Every row gives one point. The window is the flat piece filled in between its corners: a triangle in 3 columns, a solid with four corners in 4, and so on. A path goes straight from each point to the next, and from the last back to the first. List the points from which the path goes on through the window.

Window (4 x 4)
[[ 43 -30 -60 -20]
 [-23  14  15 -17]
 [ 10 -43  42  -2]
 [-48 -15  22 -10]]
Path:
(1): [ 24 -24 -17  10]
(2): [-12 -22  25   7]
(3): [-15 -30  30 -41]
(4): [-31 -22  45 -55]
(5): [-21 -10  44  38]
(6): [-24  12   6  29]
(7): [-22   0  20 -38]
(8): [ 24 -40 -13 -35]
Through the window after points: 2, 6, 8

Window (6 x 6)
[[ -5  -5  -3  12  36   5]
 [ -8  32 -53 -38  54  11]
 [ -7  32  41  33 -42  15]
 [-52  13  -6 -24 -27  -5]
 [ 40   1  17  15  -8  15]
 [-56   0 -29  25 -35 -10]]
Path:
(1): [-10   8  -3  22  -9  32]
(2): [20  7 10 -1  4 43]
(3): [ 28  28  17  10  12 -31]
(4): [ -1  34   3  -3   9 -30]
(5): [-17   5   8  -6  -3  53]
(6): [-26 -14 -13   8   0  48]
(7): [-24  11  -9  13   1 -14]
(8): [-43  20 -22   7 -10 -38]
(9): [-60   2 -20   8 -18  36]
(10): [-20 -16  19   8 -41  46]
(11): [-17  11  22  21 -35 -15]
(12): [-36  34   7   8 -12 -40]
(13): [-48   6   0  14 -28  48]
(14): [ -3  10 -20  -1  20  40]
(15): [ 13  25 -12   5  24 -45]
(16): [  8  21   3  18  -4 -33]
Through the window after points: 6

Window (8 x 8)
[[-36   5 -13  11  31 -30 -23  -2]
 [-37  27  -1 -17 -29  36   3   4]
 [ 22   9 -49  13  49  15  10 -15]
 [ -1  13 -20 -23   6  18 -35   8]
 [  4 -23  23 -12  34  -3  27 -39]
 [ 15  28  22  17  -7  29 -12   5]
 [ 27   8 -31 -14 -42   2  15  -6]
 [-16 -60 -29  14  11 -34 -22 -27]]
Path:
(1): [-17 -13  -1 -12   6  13  -2  16]
(2): [-12   5 -17  -7  -5   7 -15 -19]
(3): [ -5  28 -26 -13  12   0 -42 -44]
(4): [ 14 -15 -15  -6   1   5  -5  22]
(5): [-14   2 -20   7   4  13   5  26]
(6): [ -7  24 -23  -3   8   1 -35 -36]
(7): [ -2  22 -27  11 -11   8 -16 -53]
(8): [  7 -22 -16 -12   8  -3  -6  19]
(9): [ -5 -33  -8   5  19   3  15  28]
(10): [ -4  15  -5   0  15 -11 -14 -43]
(11): [ -4  24  -2   1 -16  13 -19 -20]
(12): [  2 -13  -4   2   6  15  16  25]
(13): [  3   0 -16  -7 -12   6  12   8]
(14): [  0  13 -18 -10 -19   2  -3 -19]
(15): [ -6  14 -29   5  29   9 -29 -53]
(16): [-17  -8 -10  10  35  -2   2  23]
Through the window after points: 1, 7, 9, 11, 13

Window (9 x 9)
[[  1  60  40  -4  26  42 -10  52 -11]
 [  1  16 -28 -11 -33   4 -10   0  22]
 [-27 -26  -1 -30 -32   1 -49 -29  28]
 [  5  20  22   9 -16   1  38   5 -30]
 [ 26 -44 -18  13 -21 -10   1   8  -1]
 [-14   7   3  24  42  -3  25  51 -12]
 [ 15  48   7  20  13  30  10 -10 -26]
 [-13 -12 -27  -2   4  55  39  34 -46]
 [ 35   3 -23 -46   1  20  37 -19  -8]]
Path:
(1): [ -8  -3 -18 -15  -4  12  -9  21 -29]
(2): [-13  -5   3   5   4  28  20   8   3]
(3): [ -2  16  -1  12 -10  49  35   3  25]
(4): [ -6  -2 -21  -9   2  12   8  31 -41]
(5): [  8  18 -28 -19   3  18  -9  21 -21]
(6): [ 1  3 -1  1 -6 27  4  6 19]
(7): [  8  -8   1 -12 -23  27  12  -5  12]
(8): [ 19  22 -28 -16 -10 -18 -19  -4 -24]
Through the window after points: 1, 3
